Rows are points. Any point is a mix of the corners, with weights that add up to 1. It lies inside the corners' shape when no weight is negative. Say inside or outside, and name the corners with a negative weight.

Corners:
(1): [-59 -38 -42]
(2): [33  5 60]
(3): [32 20 17]
(4): [ 38 -32  23]
Points:
[29 15 18] => inside
[  1 -11  22] => inside
[22  0 13] => inside
[ 11 -30   7] => inside
[29  2 53] => inside
[-43 -32 -28] => inside

Corners:
(1): [ 12  -9  13  13 -51  16   9  10  17   0   9]
(2): [ 13 -12   3  15   6   6  11  13  10   0  13]
(3): [  7 -10  11 -13   6  -4  10  10   9   6 -10]
(4): [ 3  4 -7 -7  5 -4 -2 19 -3  1 -8]
(5): [ 12 -10 -11   3 -10  -7 -31   4  10  13 -16]
(6): [-8 -3  4 -6 10 -2  2 12 10 21  5]
(7): [-12 -12  -3  -1   5  -8 -12   2   0  -7 -14]
(8): [  9  -8 -10  -8   9  14  14   9 -60   9 -18]
(9): [  3 -15  -7 -12 -10  -8  -9  -1  10  -1  11]
(10): [11 14 -1  3  8 49 13 -4 11 -1  8]
(11): [ -1  52   9  -7   3   7  15 -41  -6   3  10]
(12): [ -3 -11 -17  -3   0  -7  12   4  15   7  -4]
Points:
[  8   6   5   2 -10   4   3   0  27   6   9] => outside (7, 8)
[ 8  0  9 -1 -6 12 14  2  0 -6  5] => outside (5, 6, 12)
[ 4 -5 -1  1 -3  1 -2  5 14  4  4] => outside (8)
[ 20   4  -7  11 -36  21  11   0   3  -2  14] => outside (3, 6, 7)

Corners:
(1): [-22 -20  -3   4   0  -6  -3   6  12 -21  10  55   0  17   3  14  10   9
 -22  11]
(2): [ 28   3  30   9  17   1  -4 -20   5  23  54   4  35  12 -30  33  -4  17
  -8  -1]
(3): [-11 -37  -2   6 -27 -11  13  -7 -17  27  39  -3  43 -12  -3 -40  11 -15
   3 -29]
(4): [-32  -2  33  15  17  -8  -8   1  24  14  21  52 -31  16  23 -28 -11   9
 -41   8]
(5): [-22  -4  -8  27  24  16  25  15  32 -19  28 -32 -12 -25  28  18   9   3
  60  -3]
(6): [-37  -7  22  20   2  21 -21  22   5 -45  31  20 -16 -21  20  -1  21  -9
  30  12]
(7): [ 24  -8  27  16   3 -11   5 -28  -4  27  -3  12 -28  38 -18  31  19 -11
  25  -1]
(8): [ -8  17  23   7  10  32   0  16  13  17  -3  25 -16  37 -11  10  10 -33
  -8  12]
(9): [ 19   9  -7  -6 -24   3  -6 -26   7   0  -1  -3   6  18   5  20   3 -12
   0  42]
(10): [ -5  22  41  -4 -23  17  10 -19  10 -42  -2   3  -1  32  -1 -33 -30 -18
 -30  -7]
(11): [  8   8  -3  54  -8  44  40  53  -7   4  26 -12  29 -15  24 -28 -36 -17
 -10 -17]
(12): [ 10  -3 -12  18  -1  -5  -2   4   9 -24 -16  -6  13   6 -53 -18   1  17
   0  26]
(13): [  9  17  -9  11   5 -18 -21  -1  22 -37  14   5 -37  -3 -14   7  58  -2
  30   2]
(14): [ -5  16  -2  30  21 -33 -11 -27 -19  10  22  10   8  18   4  25  17 -11
  31 -24]
(15): [ -4 -18   0 -27   7 -16  17  13 -14 -25  -1 -11  20  14  16 -10  -8 -45
  -3  10]
(16): [ -6  -4   0 -14 -29 -24 -10  -1  11  18  33  16   7   2 -13  22 -19   4
  10   6]
(17): [-12 -31   9  42  13   0 -22  -1  18  14   0  -4  12 -19  -7  30  12 -28
 -10  15]
(18): [ 16  36  32  18  14 -11  14 -23  10   3 -47  24   6  -5 -17   8  15   1
  -1  13]
(19): [ 25  -6   2  17   7  -4 -23  -9  28 -39 -24   7  18  15   3  12  -7 -42
  49  20]
(20): [  0   3   0  10  15  -5  19 -10  25 -30  -9  39 -27   2 -19   3  13 -26
  -8  41]
(21): [ 20 -23 -10 -38  19 -14   6 -39 -18  19   4  -3  17 -10  -6  -7 -22 -28
   8 -23]
Points:
[-16 -18   1  29   4  19  -3  32  23 -18  23   9 -11   5   3  -7  16  -7
   3  28] => outside (10, 14, 16, 18, 21)
[  2   3  13  13   6  -1  -1  -5   8  -5   4  11   4   2 -10   6   7  -5
   4   9] => inside
[-9 -7  7 25  6  6 -6  4 15 -4 25 14 -5  3  0  4  2 -8  9  0] => outside (9, 15, 18)
[ -3  -7   1  19   7   2  -2   3   0   3   1   4   7   1   4   3  10 -16
  13  -1] => outside (2, 10, 16, 20)
[ -4  -1  10  22   1  -7  -4  -1  13 -13  12  13   2   4   1   6   6  -4
   7  11] => outside (8, 21)
[  2  -1  17  18  14   7  -9  -2  11 -13  -9   4   8  15   3   6 -11 -14
   1  12] => outside (3, 13, 16, 20)
[  7  -5   8  11   3  -3  -2  -7   8  -5  13   5  11   6  -5   6   3 -13
  13   3] => inside

Corners:
(1): [ 41 -27 -28  23  26  35  18  12  29 -20  17 -39   6 -28 -33   6  28 -32
   9   3]
(2): [  5 -21  19 -23  -4  -7 -18 -33  15 -46  16  -4  30   5 -23  22   8  43
   7   9]
(3): [-14  -1  -7  33 -14 -20 -19 -16  13  33   9  23   7 -12 -28 -32 -11   0
  37 -34]
(4): [-22  -1 -17  22   6  22  10 -35  26  22  46  17  47  26 -40   1  16  -2
  22  36]
(5): [-25   4  35 -16 -42  -8 -18  34  25 -32 -34  32   6  -3  17  41 -48 -12
 -30  27]
(6): [ -9 -12  -3   0 -27 -33 -14 -32   6   7  13   5  -3   0  -9 -30 -37  23
 -33  19]
(7): [  9 -37  41  34 -24   0  -7  32 -24   8  21  10  42  33  -4   5  20  22
 -17  32]
(8): [ 32 -27 -21   4  35 -12  -2  34  24  23  12   5  -8  23  30  -1 -29  -9
 -10 -16]
(9): [-33   7 -35  32  13 -20 -13  17  12  -4 -21  33 -37  47 -22  34  -2   9
  35  13]
(10): [ 29 -33 -10   8  -7  24  27   7  24  33  -5  12  21  54  13   3  -5  19
 -31 -32]
(11): [ 29   8  13  46   5  -3  33  26 -21  29 -23 -25  36  44 -13 -27 -39   5
   9 -24]
(12): [-37 -32  25  -2 -12 -26  -4 -29 -29  35 -24  -5  21  30 -25  27 -44  11
  30   6]
(13): [-12  -5  37 -12  21 -22  44  27 -19   5  31  29  18  12   4 -37  29  16
   7 -15]
(14): [ 29  33  37 -10 -36  -8 -10  28  29   2 -20  21 -19  30 -35  -8 -12  24
 -11   6]
(15): [-20  37 -21   2  29  38   9   9 -23  34  -9  33  47 -24 -37 -35   6 -22
  34   4]
(16): [ -2  12  30  18  13 -25 -20 -37  -7 -19  25  25 -13  32 -14  14  -1 -34
 -19 -21]
(17): [ -1  19  -1  -8  -9  24   1 -35  14 -30   9 -14 -27  17  29  -9  22  23
  35  30]
(18): [-26   0  41  17  -1   7 -30 -30   5 -14  27  -8 -46 -18  -8  12 -44  25
 -12 -43]
(19): [ 27  25   4  22 -15   2  44  21 -27  24   1  33 -41  34  31  46 -37  16
  20 -23]
(20): [ -3 -19  -5 -27  -1   9  -4  26 -17 -30  27 -26   9  -3 -21  -8 -11 -10
  13 -23]
(21): [  1  19  35  -8 -22 -25  -4 -20  20   0  22 -34  19 -15  15  21  24  21
 -33 -23]
Points:
[ 0 -4  4  7 -1  3  4  5  4  6  6  3  8 10 -9 -1 -9 10  6 -2] => outside (16)
[ -4  -1  13   8  -5  -7   5   3  -1   7   3   8   9  19  -5  -2 -12  11
   2  -5] => outside (1)
[ 11 -10   3  12  -2  -3  12  16  -1  17  -2   9  28  22 -15   1 -10   1
  -3  -6] => outside (17, 18)
[  9 -22   7   1 -19   5   9  34  35   9  16   5 -26  26  20  30   7  21
   9 -13] => outside (2, 6, 11, 15, 16)
[-60  -3  10  -4 -37   7   3 -27 -17  14   9  13  10   3  12   4   5  40
  28  28] => outside (1, 2, 8, 11, 14, 16)
[  9 -12  -3  13   2  -6  15   1  -3  13   1  10   9  23  12   9  -6   6
   5  -4] => outside (4, 14, 18, 20)
[ -2   6   1  16   2  -5   3  -8  -4  15  18  -2   0   9 -14 -18  -4   5
   9   0] => outside (2, 5, 10)

Corners:
(1): [ 48  27  19   2  13  -8   3 -13  29 -16  -8  -2   3   7  17  14  25  38
  -9  -1]
(2): [-11   8 -33   2 -31 -19 -59  26  13 -23  16   7 -34 -25 -20  12   3  22
  25 -36]
(3): [  7  27   9   2 -36  16   5 -17 -16  27 -16  33  23  31  18 -14 -19 -27
 -18   1]
(4): [ 25  32  -6   6  -5  52  26  10 -11  18 -18  21  14  -9   8 -14 -22  11
 -11 -15]
(5): [ 20  40  12   9 -19   4   1 -34  26   8  -6   7 -18 -13  -7 -29 -13  24
 -16  10]
(6): [-19  14 -25  15  15 -25 -19   4  25  12  27   3 -17  -3 -28  24  21  31
  25  13]
(7): [ 31  12  15  17  23 -22   8 -28  34  -4 -15  -8  16  -6 -32   4   5 -15
 -18 -35]
(8): [ -8  16  14 -17 -22 -16  -5  14   7 -16  35  13 -51 -20 -41  55  21  22
  17  -4]
(9): [-29  25  -4  -5 -30  20  36  29   0 -38  33   6  15 -22  22  -9 -13 -39
  17  22]
(10): [ 14  -9 -30 -28 -20  35  24  -1  33  22  -5  34 -11   0  28 -30 -11 -11
 -25  -2]
(11): [ 27   0  40  -7   6 -32 -19  20  11  -4  29 -32  -3  11 -29   0   2  33
   5  -9]
(12): [ 37   3  12  24   2 -12  20   1 -15   8 -12  40  -3  17 -11 -36   0  16
  -5  -5]
(13): [ 19  30  -5 -13  -1  -3 -17 -22  -4 -24  32 -34 -26   2 -26  -6  41   6
  22 -16]
(14): [ -3  14  39  -5  28 -26 -10 -23  12   4  -8 -10 -24  15   1  -3  15  29
  25 -46]
(15): [-30 -13   8 -23 -31  26 -10 -10 -15 -24   8  14  26 -46  -5 -15  14 -23
   0  25]
(16): [-15  -3 -24 -35 -31  22  13  -5 -37 -29 -19   7   3 -16   2 -12 -45  -9
   6  27]
(17): [ 34  -6  22  31 -13 -29 -12  -9  16   3   8 -49 -26  -6 -24  29  26  18
  40  -6]
(18): [ 49  32  16 -19  18 -60 -28  -4  12  34  28 -28 -29 -13 -18  16  32  21
  41  -3]
(19): [ 44  20  36  24  42   2 -37 -11   9  -8   7  -5 -31   6 -12  14   6   6
  18   5]
(20): [-15   9 -24  19 -15  23  17   0 -19   9  -8  28   7 -19  29 -20  -8 -14
 -50  -1]
(21): [-11  17 -21 -12 -14  23   9  30   9   9 -54  10  -9  10   5 -29   7 -10
 -30  30]
Points:
[  4  18   7 -12  -9  15   3   6  -1   0  -8  27  -6  -2  19 -16 -12   6
 -11   1] => outside (6, 7, 13, 17)
[ 22  12  15   0   3  -6  -4 -18  -1   4  -5  -5  -5  -3 -12  -1  10  15
   0   4] => outside (2, 9, 10)
[ 28  18  -6  30   8 -23 -14  36  -4   9 -20 -13  15  12  -2   1 -12   3
   2   9] => outside (5, 8, 10, 13, 14, 15)
[ 13  18  13   5   0 -10 -10  -1   4  -6   6  -7 -10  -4 -13   4   7  12
   9   1] => outside (10)
[  3  10   6  -4 -13  10  -5  -5  -2  -4   1   9   3 -11  -3  -6   3  -3
   1   3] => inside
[ 0 10  1  4 -9  9  2  0  1 -3  0  9 -5 -5 -7 -7 -5 -2 -1 -4] => outside (1, 18)

Corners:
(1): [-23  23 -32  -2  19  11 -33   0  28 -37 -13 -22  21   4  -5 -32  -8  -3
  24  24]
(2): [-21 -21  -8 -15  28  -3 -38  -9  12   8 -22  24 -10  -8   9 -32  32  15
  31   8]
(3): [ 17  11  29   1  -4 -10  22  19  12 -15 -10  33  -3  -4  -1  -5 -50 -25
  -5 -10]
(4): [ 30   0  14 -36   2  29 -21 -26 -18 -37  -6   0  -9  19   1  -3  18  13
  11   2]
(5): [ 41   2  -4 -15 -49   8   1  -5  15 -12  31 -25 -30  21   3 -44   3 -60
  48  -7]
(6): [ 41 -17 -17   5  -8 -33   8 -37  -9  14  16  21  -8   2   4   8 -36 -43
  23  -2]
(7): [-15  16 -25 -42  -8  23   2 -36  34  -1   0 -11  25 -23  42   1  31   8
 -15   3]
(8): [ 47  12  16  26  -4 -19 -17 -35  38 -21 -22  16  31 -22 -35 -54  -5  23
  17  52]
(9): [-25 -43  22   7  29 -22  18 -18  40  27  12  13 -15  23 -30   5 -27 -41
   5  22]
(10): [ 20  29  -3   6  -6  -4 -19  36  40   2 -45 -12  -5 -41 -47 -51  11  20
 -14 -23]
(11): [  2 -10  19 -52 -29  29 -41 -48 -13   6  41   8  12 -27 -10  13  16 -44
 -13  19]
(12): [ 38   8  15 -53  28 -19 -16   2 -11   3 -13   5  -3 -18 -47  -7  33 -34
  -3   1]
(13): [-38  28 -55  15 -48 -38  -6  21  24  35 -12   0  45  37 -43 -33  11 -26
 -15  36]
(14): [ -1 -13  18 -36   9  36 -15  -5 -22  24   2  13  23   7  36 -15 -27  -1
  13 -33]
(15): [ 22 -15 -34 -20  13  15   4  24 -31 -20   0  -8  -8 -19  26 -12  19 -21
  34  10]
(16): [-32   9 -27 -55 -12  -8   3 -26 -28  35  44  11  24 -16  39  -1 -39   5
   0 -20]
(17): [-26  12  36   2  30  23  27 -25   3  41  35  37  14 -21  29  42  -9  20
  18   1]
(18): [  8  23  37 -41   4  28   8  13  32  39 -16 -22 -32 -13 -15  18 -22 -16
   3  11]
(19): [  8   0 -14 -17 -32   9  17 -24  41   1  25  32  38  30 -18 -18 -32 -17
  47   8]
(20): [ 15 -31 -23 -22  23 -28 -28  14   4   9  42  37  -8   4  27   9  -1 -17
  12  -9]
(21): [ 36  22  -5  -7   3  25  -1  27 -30  28   6  34 -40  15 -28 -43  13 -31
   1  -4]
Points:
[  3   8   4 -39   1  27  -6  -5  -2   3  15   6  -1  -8  16   1   4  -9
  14 -10] => outside (6, 8, 9, 13)
[  2  13   5 -19  -8   3   6  -8  23  18  15   6  17   7   3 -17 -20 -20
  12  10] => outside (2, 4, 6, 10, 11, 15)
[  9  -4  -5 -28   3   2  -8  -8   0   5   6  14   7   3  -2 -10  -6 -18
  12   8] => outside (5, 10, 17)
[  4   4   0 -20  -5   3 -13  -6   8   9   4   6   7  -8 -11 -13   1 -15
   3   4] => inside
[  6  -1  -3 -19   2   3  -4  -9   3   6  11  13   5   4   1  -8  -3 -17
  16   8] => outside (10)
[ -6  -3   0   8  18   1  -9   0  15   2 -15  21  -4  -3   3  -2   3   0
   3  31] => outside (5, 10, 12, 14, 16, 19)

Corners:
(1): [-48   2   0 -42 -21  -5 -32 -35 -23  17  13  21  28 -35  37 -18  17  -9
  26 -21]
(2): [ -4  -1  13  16  -7  18  13 -39   0 -14   5 -38  -3   5 -25 -14 -14   0
  10  12]
(3): [-17  21  -6  -1   7  -3  21 -36 -33   2  13  16  24  11 -11   4  16  26
  23   1]
(4): [-35  38  -8 -35 -39  -7 -20 -24  -9  15 -19 -20 -11 -17 -37  -1 -18 -18
   0 -32]
(5): [ 16   8  15  22  12  20  12  25  46  -9 -16  -4 -11  -2 -31  14 -44  10
   3  21]
(6): [-32  14  29 -26  -7 -11 -29 -16 -15 -10 -46 -18  -6  12   6 -25  -6  -3
  18  31]
(7): [-10  16   4 -30  40   1   7  30   9  -1 -26   0  -8   5  20  50  34  49
   3  16]
(8): [-42  12 -21 -15 -20  11  -2  25   6  14 -30   2  18  13  31  21  22 -12
  11  26]
(9): [-15   3   3 -12 -27 -20 -18 -10 -10   1  26 -20   6  -1 -14  11 -19  31
  -7 -21]
(10): [  4  -8  17  -4  40 -18  31  23  16 -14 -12  18 -17  -7 -18   4  -5  -5
 -49 -27]
(11): [-28 -17   2  -4 -21   9   4   9  24  23  -3  12 -33  17 -16   8 -35   0
 -12   7]
(12): [  1 -29   3  -8   2  -9  18 -19   8  18 -18   6  28   9 -13  60  24  -5
 -16 -28]
(13): [ 13   6 -32 -14  -7  -1  14 -49 -22 -24  12 -15  16 -22 -35   2 -16  17
   3  -1]
(14): [-50  18  21 -54  20  -2 -15  41 -30 -13  -1   2   3  -5  53  42  -5  10
  -9 -10]
(15): [-11   3  -8  13 -13 -35 -33   5 -39  -5   7 -25 -11 -16  -3  -8   6  20
  32   2]
(16): [ -9   2  14  -6  22 -14 -22 -11 -14 -42 -17 -18 -19  26   6  22   2 -35
  20  31]
(17): [  7  12  13  33  23  42 -13   9  19  22 -17  15 -10  21 -26 -28 -29  20
  -5   0]
(18): [ 36  -7   2   0  -6  13  29 -12 -31  -9   8  -3  13 -16   7  16  18  11
   5  26]
(19): [-12  -5  15  -9   3  19  -6  30 -25  -9  -4  18 -13  -9 -25  -4   6  14
 -11   6]
(20): [ -5  10  -4 -18 -25   6   2 -20  -9 -24 -19   5  -7 -17  31  34   4  30
   8 -17]
(21): [ -1  -4  19  27   7 -10  20  -1  10   4 -26   2 -14   1 -22  23   8 -10
 -45  26]
Points:
[-14   6   7 -10   1   5  -2  -3  -2  -1 -12   2  -2   1  -2   7  -4   1
  -3   3] => outside (15)
[-16  -5  -4 -13  -9 -12   9  -2  -5   3  -7   7  14  -6  10  21   3   3
  -7  -4] => outside (2, 4, 7, 16, 17, 19)
[  2  -7   5  19 -11  10   2   0   4   1  -5   0 -11  -7 -18 -18 -14  11
  -5  12] => outside (3, 4, 7, 12, 14, 16)
[-21  14   2 -12   1  -7 -10   0  -2  -4 -15  -1  -8  -2   6   9  -4  10
   4   2] => outside (2, 12, 18, 19)
[ -7   7  -2 -10  -3   0   2 -11  -8  -7  -3  -7   2  -6 -11  10  -7  11
   2   0] => inside

Corners:
(1): [  2   9  10  -1  -5   7   1  14  19  -3   6  -2 -14  -1   2 -12  12  -5
  19   3]
(2): [-11  -5  -8   3  -9 -10  12   6  10 -18   4   9   1  -2  10  14  -1  -7
  -8   3]
(3): [ -4  34  -4  -3 -12  -9  -1  11   7 -11   1   8  -9  -5  12   1   6 -10
  -6   8]
(4): [  8   2  21  -3   4  -3  -3  -9   1  -8   0  24 -17  -7   5  14 -20  31
  -5 -25]
(5): [-4 -1  0 -3 -5  3 -2 13  3 -4 -6  0 16 14  5 -1 10 19 -6 -2]
(6): [-19   8   4 -10 -11  -8  -1 -37   7  -8   3  -2 -17   6   3   2  -4   9
  -7   9]
(7): [-15   5  -3  -7  -8 -13 -16   5   4   8   0  23  12   2  -3   3   8 -13
  -5   4]
(8): [ -2   1  -6   3 -10  -4   5   0  -1  -1 -10  -3  -1   5   8   8  -5  -8
  31  -1]
(9): [ 10   9  21  -9  30 -10  10   7  -7  10  11  -6  -6  -6  -2 -36 -26  34
  -5   4]
(10): [ 16   5  -4  13  18  -4   0   4   7  14  25   0  -1   1  12   7  -3  13
  -9 -27]
(11): [  1  -1  10  -3  -8  -1  11 -29  -4   9  -4   1  17  -5  14  -3  -1  -6
 -13  -2]
(12): [  4  -6  -2  33  15  11   4   4   7  18 -12  -2 -11  -6  13  16 -29  25
  -9 -17]
(13): [  9  -5  -3   7   6  -8   4  -5  17   7  -9  -2 -11  -3  12  13   3   2
   9   9]
(14): [ 11  -1 -12  13   1  14 -24   5  11 -19  -1  19 -13   2   4   2   7   3
  -8  -3]
(15): [ -4  18  -5  -9   6   1   8  12  14 -11  -2  31 -16   8   5  -6   9 -14
  -9   4]
(16): [ 13  -6   5  22   0  -8   8 -14  10  -6  -1   2  16  11   0   9  -2   1
 -10   8]
(17): [  7  -1  -6 -16   4  -6 -40   3   7  27  -6   5 -20  -9 -32  16 -19  -7
   0   5]
(18): [  3  10  -4   0 -13  17  -8   4  14   6   2  21 -22  -5  11  10 -12  22
  14   8]
(19): [  3   2   7  -9 -15  -6   2   4   6  -1   2   3 -10  15   7   0  -1  -9
   3  11]
(20): [  2   1  45  -3  12 -14   3   9 -60   9  -9 -11  28  -9  -2  -4  -5  -2
  -6   8]
(21): [ -3  12   5 -13   4   1 -22 -10  13  -8  -2   5 -18   3   1  13 -15  -2
   0   7]
Points:
[-10   6  13  -1   1  -6  14   1  -2  -2  -8  -2   1   1  14  -3  -3   6
  -2  -2] => outside (10, 14, 16, 17, 18)
[  3  -2  -1  10   3   0 -14  -3   2   6  -6  12 -11   2   1  19 -10   4
   1  -1] => outside (1, 2, 3, 5, 9, 11)
[ -1   2  11   5   0 -10  12  -4   2  -1   1  -8   9   6   9  -2   0  -1
  -1   5] => outside (4, 14, 15, 17, 18)
[ 1  5 -1  0 -3  1 -3 -4 11 -2  0  9 -9  2  6  3 -3  4 -2  0] => outside (20)
[ 7  1 10  6  6  1  4  6  2  0  4  8  1  0  9  0 -4 13 -5 -6] => outside (3, 6, 8, 17)

Corners:
(1): [  7  29  21   9  10 -14 -17 -14  -8   2 -19  33 -16  -6  -4  25  -7  -4
  -1 -14]
(2): [  5  -9  17 -19 -10  36  -9 -29   9  15  12  -4 -16  12  18   9  -2  11
  -3  -8]
(3): [ -8  16  12 -41  10  15  46  17   4 -24 -34 -11  18 -28  12  -4  16  -8
  -5  56]
(4): [-15 -28   0 -13 -36  45 -23 -11  37  -2 -28   2 -18  14  -4  25  -5  18
  -5   0]
(5): [-19   6  19   9 -10 -11  14  -7  -2 -19  -1  19  11 -17 -26 -12  47 -22
 -18  17]
(6): [ 22  10   8  -9 -11  19 -14   5  28  36  -4 -15   0   3   6  24   6  -9
   3 -10]
(7): [ -4 -11 -27  -9 -17  43 -15 -16 -10 -14  -4  -8  -3 -19   4  24   1  15
  -7  -7]
(8): [-36   8 -14   3  -5  55   4  -8   1   8 -20 -34 -28   2 -13   8  12   2
   2  -7]
(9): [-35  27  -8   6  14 -32 -60 -22   5  30  15  40   0   4   9  12  14   2
  -4 -12]
(10): [ 17  -6  -2  32  10 -26  17  -7  24 -19   9   6  32 -18  -7  12  -2   2
   3  39]
(11): [ 13  18  18  -8  -7  11  36 -10  -3 -11 -27 -24  13  -4 -14 -26  -5  28
 -29  17]
(12): [-12  -3   5 -10 -42  25 -37   2 -22  21   0 -22 -22   6  -3  -8  -2  -7
  18 -12]
(13): [-11 -19   8  10 -16  38 -39   0 -10  36  11   3 -20   4  -8  27  -5  17
 -13   6]
(14): [-15  -6  23 -26  15 -12  22  21  -4 -11 -12  16  42  -2  -9  -2  12 -29
 -13  11]
(15): [-24  21  25  11 -12 -30  11   7   0 -25 -23 -13  38  13  14 -11  36   3
  -3   5]
(16): [-37   5   1 -14  29  13 -27 -20 -21  39 -38  41 -12  -6  -5  19  37   6
  18 -23]
(17): [-24   5   9  18   8 -24 -46  -5  -8  14 -18  35 -42 -29  11   4  25  23
   0 -31]
(18): [-11  -3  21  -4 -26 -18  26 -17  10   6 -11 -28   3   1  -8   7  30 -32
 -23  19]
(19): [ 25 -16  31 -24  19  -6  10   5  13 -35 -14 -35  30   9 -13 -13  24 -11
 -13  34]
(20): [  6  10   8 -17  -3  -8  25   6  12 -13 -16 -13   8  17 -12   8  13  29
  -7  13]
(21): [-25  16  21  -5 -27  16 -30  -7  17  29  21 -19   8 -12  -7  16   2  16
   8 -13]
Points:
[ -6   4  12 -11   7  -2  17  -4  12  -7 -20  -3  11   0  -3  -1  21   1
  -9  17] => outside (1, 7, 12, 13, 21)
[-11   9  15  -6   5  -2  11   1   8  -3 -19  15  10  -7  -6   6  15   1
  -3   3] => outside (7, 9, 12, 13, 18, 19)
[ -1  -3   9 -11  -4  13  -3  -8   3  -5  -8  -8   4  -2  -2   6  10   3
  -7   6] => inside
[ -5   3   8  -6  -7  12  -5 -10   4   1  -8  -5  -2  -3   1   8  10   5
  -4   5] => outside (14)
[ -7  -6  14 -11  -3   6  -4  -2  -1  -3 -11   7   0  -9  -5   9  10   0
  -3  10] => outside (6, 8, 9, 11, 15)
